Each row is a point. Each copy is the shape, with its points in the same order, turned, moved and blurred by noise. Some copies are also mirrored. Which?
(in the rows, 128 means zero)

Shape (6 x 3):
[[166 130  97]
 [103  75 198]
 [125 130 118]
 [170 185 112]
 [148 112 163]
 [133  75 186]]
Copy 1 (6 x 3):
[[136  98 159]
 [159 142  36]
 [124 132 129]
 [155 141 187]
 [169 128 101]
 [169 119  56]]
Copy 1 is: mirrored
Copy 2 (6 x 3):
[[101 178 101]
 [196 115 162]
 [109 139 118]
 [ 59 184 140]
 [146 162 149]
 [187 143 149]]
Copy 2 is: only turned
Copy 3 (6 x 3):
[[177 168 103]
 [ 96 138 199]
 [154 130 118]
 [142 181  59]
 [124 164 147]
 [117 154 197]]
Copy 3 is: only turned
Copy 4 (6 x 3):
[[ 82  98 117]
 [209 112 149]
 [114 133 132]
 [ 49 106 162]
 [144  92 150]
 [191  88 141]]
Copy 4 is: mirrored

Shape (9 x 6):
[[145 141 117 122  64 130]
 [101 139 190 212 135 174]
 [157 162  97  94 125 154]
 [213 166 150  74  99 100]
 [105 106  78  93  99 173]
 [195 128 157  98 146 108]
 [148 142  96 148 164 114]
 [130  93 102 133  70 158]
 [ 54 125 183 190 147 122]]
Copy 1 (9 x 6):
[[133 156  97 141  87 156]
 [176 172  99 150 227 115]
 [139 129 114 129  82  94]
 [194  87 121 152  50 156]
 [ 63 149 111 103 108 122]
 [170  76 122 164 103 124]
 [127 134 138 175 119  80]
 [ 88 165  75 137 117 154]
 [155 181 174 159 232 135]]
Copy 1 is: only turned
Copy 2 (9 x 6):
[[122 165 110  81 143 115]
 [148 176 123 167  31 149]
 [122 141 148  77 149 171]
 [ 42 118 117  49 143 144]
 [154 183 163 128 192 135]
 [ 58 110 158  93 116 143]
 [146  93 147 110 123 148]
 [142 189 157 109 146  94]
 [139 139  98 217  74 132]]
Copy 2 is: mirrored

Shape (13 x 9):
[[ 85 153 124  63 152  96 156 170 186]
 [162  65 161  82  92 168  84 171 200]
 [160 167 132 170 141 143  81 118 123]
 [167 126 162  67  80  92  88  92 134]
 [126  97  92 105 177 174 182  86 142]
 [138 149  82  86  65 158 126 175 147]
 [180  83 131 174  89 155 132 115 158]
 [173 164 144 156 108 201 152  83 133]
 [155 168 116 149  95 129 129 132 101]
 [102  56 168 151 154 120 111 167 157]
 [149  66  99 170 138 152  89 124  96]
 [176  71 134 153 177 176 172 168  90]
 [173 153 108 142 146 127 101 178 179]]
Copy 1 (13 x 9):
[[172 105 129 122 157 122 165 188 185]
 [110 129 156  84  43 186 190 198 121]
 [103  98 198 163  90 132  80 134 105]
 [126 127 176 111  53  62 183 137 113]
 [ 54  77 123  79 175 124 130 159 119]
 [ 97 131 180 128 109 167 187 116 186]
 [ 29 150 157 131  78 140 129 172 114]
 [ 35 112 225 100 115 118  89 147 137]
 [ 93 143 196 160 118 117 120 112 139]
 [127 158  97 117 102 164 110 198  93]
 [ 63 129 123 133  97 165 109 110  63]
 [ 63 149 166 116 176 183 125 168  51]
 [112  96 175 188 101 168 143 181 134]]
Copy 1 is: only turned
Copy 2 (13 x 9):
[[ 94 100  87  65 157 115 185 180 172]
 [196 185  84 169 142  70 175 166 153]
 [126 149 172 131  64 151 126 122 119]
 [143 130 186 113 180  71 152 121 140]
 [101 151  86 108 156 158 120 185  53]
 [118 173  90  98 101  55 196 124 112]
 [139 169  93 188 137 128 133  95 103]
 [150 195 135  99 118 167 128  95  69]
 [113 133 145 104  90 112 154  82  92]
 [157  76  72 173 116 126 120 158 166]
 [140 115 109 184  78 101  93 144  73]
 [163 103  75 165 105 161 167 152  44]
 [110 155 125 148  76 125 203 154 153]]
Copy 2 is: only turned
Copy 3 (13 x 9):
[[103 142 124 161 165 220 167 123 178]
 [ 93  78 133  99  35 193 179 156 156]
 [164 144 125 128 111 114 139 138  73]
 [179  52 139 116 103 180 152  79 135]
 [ 76 149  40 114 135 125 132  91 155]
 [159 110 125  84 132 177 127 186 189]
 [136 136 123 112  39 104 119 123 160]
 [152 167  91  67  81 134  88  97 106]
 [180 143 141  95 134 117 123 130 136]
 [ 53 130 171 157  89 126 181 122 140]
 [105  98 119 116  98  52 145 148 117]
 [ 83 174  99  68 102  73 202 120 150]
 [163 157 115 150 100 152 180 176 132]]
Copy 3 is: only turned

Shape (15 x 11):
[[145 120 142 133  74 108 196 123 105 127 106]
 [134 119 155 116  78 116 138 171 179  84 196]
 [ 61 122 106  75 134 177  79 192 181 143 175]
 [100 108 160 133  88 114 127  82 100  82  48]
 [ 88 114 158 145 127  85 166  56  94 112 120]
 [107 153 147  81 147  90 197  64 132 130  68]
 [132 155 138 150  91 139 111 161 179  41 159]
 [ 99 155 112 119 192 194 125 168 186  83 126]
 [144 122 189 114 141 160 165  66 117 168 123]
 [145 192 140 134 119  96 134  75  75 127  86]
 [116 108  96 122 143 157 104 150 212 144 117]
 [ 96  82 125 119 157 149 127 210 134 137 151]
 [136  90 114 127 163 111  75 178 175  97 171]
 [147 145 222  76 129 101 172  93 107 141  74]
 [145  89  99  87 116 137 123 113 105  73 144]]
Copy 1 (15 x 11):
[[113 133  78 111  96  80  88 136 131 185 113]
 [ 91 201 147 116  81 173  76 130 136 157 160]
 [106 185 203 117  68 156 154  92 180  52 132]
 [190 135  96  53  82  95 113 142  82 159  73]
 [164 143 100  49 108  51  98 155  95 145 155]
 [190 164  89  96 154  43 128  97 117 158 130]
 [126 194 107  94  96 217  82 146 142 122 134]
 [167 178 156 112 151 163 109 127 198  59 107]
 [129 157 140 102 155  52 158 194 120 156 121]
 [146 142  37 101 134  83 142 153  71 117 115]
 [143 124 187 114 132 168 141 101 158 106 119]
 [113 146 185 144  76 110  77 129 164  72 116]
 [116 155 192 126 113 181  72 121 106  74 144]
 [171 195 105 140 129  43 137 167  85 178 101]
 [ 94 175 136  56 122 116  75 111  97 109  87]]
Copy 1 is: only turned
Copy 2 (15 x 11):
[[ 61 114 124 153  98 110 153 133 113 129 184]
 [149 117 114 148 169 122 100  76 120 172 199]
 [222  94 103  71 166 123 109 166 106 183 139]
 [ 69 114 186 171  99 103 102 179 123  82 109]
 [ 53 165 136 134  96 133  81 162 102 118 101]
 [ 65 115 151 108  29 120  87 163 175 137 140]
 [160 113 119 159 194 112  81  95 160 114 173]
 [197  87  88 109 141 118  86 151 205 145 109]
 [100 166 107 137  74 149 139 217 148 138 168]
 [ 73 156 155  92  86 150 137 138 153  62 136]
 [215 113 117 113 119  66 116 154 140 166 135]
 [165  83  73 126 145 135 142 132 103 188  95]
 [215 145 130 137 155 119 118  95 120 174 106]
 [ 86 110 169 147  26 186 132 176 154 127 159]
 [ 94 135 165 128 173  97 127 146 150 164 120]]
Copy 2 is: mirrored
Copy 3 (15 x 11):
[[ 93 159 170 150 162 102 147 132  83 139 170]
 [155 227 164 119 124 100 158 170 118 204 117]
 [150 218 149  65  66 128 112 142 172 124  54]
 [153 123 141  99 172  74  97 107 108 122 208]
 [127 103 171  70 150 131 161 136 107 141 211]
 [107 126 132  91  84 125 143 107  53 111 219]
 [193 203 149 145 116 109 108 185 144 199 148]
 [169 205  91 125  61 178  99 140 173 132 139]
 [143 147 145  86 161 183 151 120  48 102 150]
 [141  67 142 137 129 116 116 161  65 121 174]
 [149 196 149 109  80 158  85  81 137 163 100]
 [110 198 116  99 125 139 150 118 183 143  82]
 [175 172 125 107  99 131 149 111 175 207  82]
 [125 135  91  88 151 111 152 129  18 117 177]
 [193 155 166 137 120  96 178 106 142 124 139]]
Copy 3 is: only turned

Shape (16 x 12):
[[140 114  81 140 184 190  79 120 108  82 137 120]
 [118 110 105  80 119 141 193  76 119 135 148  81]
 [119 159 152 184  72 189 187 188 161 104  72  87]
 [153 101 140 164 165 165 135 138 143 113 152 145]
 [110  56  70 187 171 139  82  83 165 138 104 147]
 [157 130 131  76  89 171 167 174 124 152 122 160]
 [103 114 100 147  80 163 178 119 139 169 157 174]
 [105 153 172 145  89 161 167  92  97 116  85 145]
 [212  49 157  83 101 108  85  79 127 122 146  66]
 [104 136 114 106 101  82 148 173 104  92  82 177]
 [103 156 148 147 110  83 142 148 162 126 157 113]
 [140  96  88 108 154 107 158 141 151 117 116  92]
 [180 132  91 131 106 177 122 184 117 126 105  74]
 [168 170 162 105  90 136 170 109 119 161  86 174]
 [209 140  92 146  79 177 184  81  98  84  55 140]
 [128  98 139 181 104 106 157 158 116 164 117 100]]
Copy 1 (16 x 12):
[[162 111  94  83  81 127 174 111  79 107 179 107]
 [168 140  60 137  97 138 153 157 131 186  69 141]
 [249 123 133  69 165 106  41  92 129 154 120 165]
 [165 154 111 133 135 142 125  85  86 142 176 118]
 [151  85 125 134 178 133 217 108  39 116 149 137]
 [159 168  70 129 151  92  73 137 165 113 112 114]
 [159 155 127 114 195 140 134 145 147 154  99 105]
 [189 100 118 118 145 114 105 154 179 191 163 163]
 [109 143  39 157  92  32 170  54 100 198 119 142]
 [142 154 135 118 138  71  89 197 123 116 138 197]
 [144 154 177 138 121 121 103  99 121 158  97 174]
 [161 148  81 134 113 119 128 124  70 122  89 173]
 [161 129  67  48 120  86  90  79 100 116 110 136]
 [148 132  79 143 168 107  97 126 213 145 142 182]
 [200 148  25  57 170  98 150 133 165 157 165 198]
 [129 120 119 112 170 121  77 107  81 183 105 163]]
Copy 1 is: mirrored
Copy 2 (16 x 12):
[[132 111 155 200 145  71 134  66  71 187 131 133]
 [ 85 108 116 165 117  56  89 119 168 152  55 103]
 [182 165 158  95 179  72  33 164 139 160 137 117]
 [122 138 151 138  87  75 105  78  90 152 152 130]
 [ 79 178 146 197 101 123 118  80  67 116 109 186]
 [103 126 170 135 124  38 136 182 168 164 143 108]
 [ 73 125 121 159 112  46  94 169 154 107 154 153]
 [155  70 154 143 122 122  61 177 148 146 114 140]
 [ 87 173 144 205  74 144 125  83 175 192  76  35]
 [111  94 201 103 188 124 149 133 162 115 136 127]
 [130 129  78  99 137 110 115 102 152 111 128 109]
 [ 80 148 152 132 152  67 129  80 134 143  77 111]
 [130 176 157 165 188  54 113 130  92 193 120  74]
 [110  93 168 106 103 119 119 217 156 190 124 116]
 [ 66  89 202 162 167 115  34 163 121 234 127 120]
 [114 158 141 123 135  99  98 140 107  90 107  80]]
Copy 2 is: only turned
Copy 3 (16 x 12):
[[153 170 124 151 162  86 109  80 177 118 203 127]
 [ 49 147 159 155 141 126 184 115 104 112 140 114]
 [103 157  96  94 131 167  40 145  94 163  96  64]
 [157 110 128 170 137 137 107  95 153 149 149 118]
 [155 112  55 187 112  81 147 153 178 112 203 113]
 [112  80 167 118 189 115 103 104  94 103  99  78]
 [116  81 148 156 170 143 127 190  99 116 149 112]
 [108 145 132 147 140  87  97 153  64 163  98 140]
 [ 93 124  87 159 184  93 215  59 194 137  67 125]
 [120 106 183 101 104  51  91 161 142 109  90  96]
 [155 134 153 106  96 152 154 156 138 134  90 114]
 [ 93 131 137 141  99 117 147 102 167  93 133  75]
 [111 161 105 109 183 134  80  89 158  84 112  81]
 [131 110 151 166 160  86 114 131  56 111  56  95]
 [ 75 176 126 218 189  69  66 138 117 130  88  67]
 [104 105  98 134 111 153 107 147 146 100  85 138]]
Copy 3 is: only turned
Copy 4 (16 x 12):
[[ 63  61 142 163  84 117 111 130 120  74 142 113]
 [153 166 132 158  49  99 162 181 137 140 128 167]
 [173 168  44 179 170  83 174  95 120  74  98  99]
 [105 105 132 166 139 121  98 111 133  98  84 157]
 [121  42 130 207 132 136  82 130 161 119 183 182]
 [ 84 174  78 115 119 133 185 121 130 110  84 179]
 [131 161  80 168 129 131 125 176 186  82 109 203]
 [133 189  71 141 138 129 110 160 150 134 128  89]
 [124 156 212 164  74 204 161  95  92 163 138 156]
 [136 139  53  64 113 136 141  88 184 112 146 137]
 [195 138 137 100 157 127 144 126 160  83 119 158]
 [153  99 120 131  79  99 151  96 123 135 139 176]
 [115 134  88 158  99 132 182  95  65  60 130 140]
 [106 206  70 101 161 134 137 145 112 137 129 164]
 [ 82 223  73 179  97  92 100 100  92 115 172 126]
 [196 127  79 155 125 165 120 115 116 106 106 165]]
Copy 4 is: only turned

Shape (16 x 12):
[[210 162  87 161 124 150  78 141 171  98 125 102]
 [138 126 144 175 135 124 186 127 110 170 142 186]
 [185 134 132 131 183 154 118 177 116 127 143 112]
 [146 107 132 171 133  76  54  81 132 140 154  79]
 [123 132 114 106 112  85  99 198 110  64 165 148]
 [141 187 177 184 161 159 182 114 156 133 136 122]
 [100 141 134 121 141 170 104 100 132 175 166 117]
 [117 127  97 155 169 145 127  94 160  92 170 138]
 [137  85  68 165 180 132 127 156 146  96  85 148]
 [101 127 114 141 176 134   7 165 118 132 113 157]
 [136 128 101 140 124 107 146  89 191 122 140  90]
 [126  77 171 147 114 138 108 162 142 130 187 128]
 [114 108  85 118 133 155 185 104 160 143 155  92]
 [182 101 115 145 128 129 121 147 102  66  79 140]
 [100  84  65 147 129 107 110 132  87 111 133 117]
 [161 107 141  47 119 141 147 112 181  93 184 124]]
Copy 1 (16 x 12):
[[201 127  87 111 205 131 143 157  84 148 104  84]
 [ 67  80 134  99 139 107 154 128 151 126 187  97]
 [158  60  91 127 157 138 151 158 159 138  91  96]
 [151 163 109 148 186 139 134 196 118  46 152 124]
 [191  81 108 196 117 106 184  88 100  97 122 121]
 [115  88  67  92 125 115 116 179 142 180 189 116]
 [ 93 125 119 151 117 174 134 192 113 134 126 125]
 [120 102  79 160 160 186 116 130 100 135 171 101]
 [146  76 125 130 203 153  80  72 120 120 128 121]
 [118  82 120 203 184 115 123 154  72  92  72 162]
 [165 156 103 111 131 162  99 145 111 115 172  82]
 [150 103 163 195 143 128 159 164 155 133 156  99]
 [138 123 130 100 105 213 106 132 136 141 165  95]
 [159 119  94 128 197 110 148  67 159 133 115 131]
 [147 106 147 142 159 181 150  93 121  75 144 157]
 [157 154  91 175  91 175 140 113 152 152 119  38]]
Copy 1 is: mirrored
Copy 2 (16 x 12):
[[110 166  93  51 171 151 117 185 143 193 129 131]
 [116  97 109 169 178 125 101  99 145  93 139 153]
 [ 79 127 114  96 110 122 143 152 175 149 111 152]
 [ 95 173  50 126 106 147  75 199  78 130 139 112]
 [164  93  74  92  76 152 138  99 126 186 126 101]
 [ 97 156 107 156 203  91 116 139 176 118  76 109]
 [ 87 115 100  86 138  75 107 153  97  77 118  99]
 [162 131  52  94 154  95 126 161 140 105 104 134]
 [166 105  97 112 146 166 174 197 162 120 147 161]
 [ 96  64  66  78  90 148 130 204 148 119 171  80]
 [171 165 104 113 160 123  94 181  92 121  91 129]
 [ 86  98  63 106 117 160 115 117  92 113  68 133]
 [162 150 134 102 162  89 140 152  82  85  85 156]
 [139 160  94 102 134 202 166 131 168 144 153 136]
 [150 120  74 117 107 133 174 153  82 117 175 136]
 [165 161 114  43 103 127  87 104 128 104  48 135]]
Copy 2 is: mirrored
Copy 3 (16 x 12):
[[107 127 171  61 111 127 171  56 148 146 121  68]
 [125 102 115 130 105 165 162 198 185 119  91 136]
 [145 128 147  54 125 120 175 146 119  87 126  89]
 [164 117  95  63 151 121 127  76 113 188  99 158]
 [162 130 172 108  84 113 110 152 118 168 202  86]
 [129  94  65  98 121 188 206 122 187  93 137 105]
 [102 157  81  87 100 154 159 124 112 117 135 169]
 [ 96 145 110  79 141 169 181 141 146 179 170 125]
 [100 121 188 128 190 126 181 146 134 147 141 105]
 [183 180 199  96 139 136 142  97 101 122 159 176]
 [ 80 107  85 122 127 143 178 110 115 184 128 102]
 [144 122 112  93  87  72 169 153 154 152 160 166]
 [ 44 107  81 107 128 139 170 157 109 140 145 117]
 [133 131 168 113 171  94 126 127 180 126 140  66]
 [ 96 119 157 109 164 128  94 151 111 160 147 148]
 [ 96 174  68 105  77  87 175 152 117 166 172  63]]
Copy 3 is: only turned
